Each point is reached from the start by the listed moves, each made 0, 1 or 2 times, or once backwards (-1), plus a little noise. Is the number of moves made odd or even? Then give how often each move was made.
In the rows, zero is written as 128.

Moves:
(1): [112 114 122 122]
(2): [135 103 143 145]
(3): [119 135 143 130]
Start: [112 125 135 117]
Points:
[ 74  90 168 128] => odd (2, 1, 2)
[ 94  66 123 122] => even (2, 1, -1)
[111  63 161 144] => odd (1, 2, 0)
[114 109 164 133] => even (0, 1, 1)
[ 72 149 144  97] => even (1, -1, 2)

Moves:
(1): [111 129 132 128 134 130 122 127 124 142 123 123 131 138]
(2): [129 121 123 125 130 108 141 139 130 124 136 142 129 126]
(3): [150 135 126 146 120 142 142 132 124 109 122 120 127 133]
(4): [134 141 111 130 118 120 124 133 126 144 106 126 148 132]
(5): [131 128 127 114 118 117 120 125 117 127 126 124 128 133]
(6): [134 137 130 121 133 138 132 141 126 133 133 141 127 130]
(7): [118 135 121 134 117 127 124 145 132 118 140 126 130 137]
(8): [131 123 117 120 126 126 121 129 152 122 124 133 127 142]
(9): [129 122 129 140 117 143 124 125 126 125 117 136 117 128]
(10): [141 120 141 127 133 115 101 129 135 121 135 135 131 121]
(11): [131 129 130 134 145 144 128 109 123 139 157 128 137 134]
(12): [124 133 116 120 142 125 129 147 130 129 131 125 126 115]
Start: [139 123 123 127 128 129 114 117 132 133 125 122 129 132]
Points:
[170 135 100  83 175 101  59 190 190 145 140 176 145  93] => odd (-1, 0, -1, 1, -1, 2, 0, 1, 0, 2, 0, 2)
[158 120 122 142 114 141   7  79 169 178  83 130 181 197] => even (2, -1, 0, 2, 0, 0, 0, 2, 1, 2, 1, -1)
[176 115  85  70 153  83  54 197 204 133 131 199 136 111] => odd (-1, 1, -1, 1, 0, 2, 0, 2, 1, 2, 0, 2)
[111 142 112 147 105 235 106 136 143 120 147 130  99 224] => even (2, -1, 1, -1, 1, 2, 2, 2, 2, -1, 1, 0)
[148  99  88 147  70 124  84  92 163 122 110 145 142 193] => odd (0, 1, 0, 1, 1, -1, 1, 2, 2, 0, 1, -1)
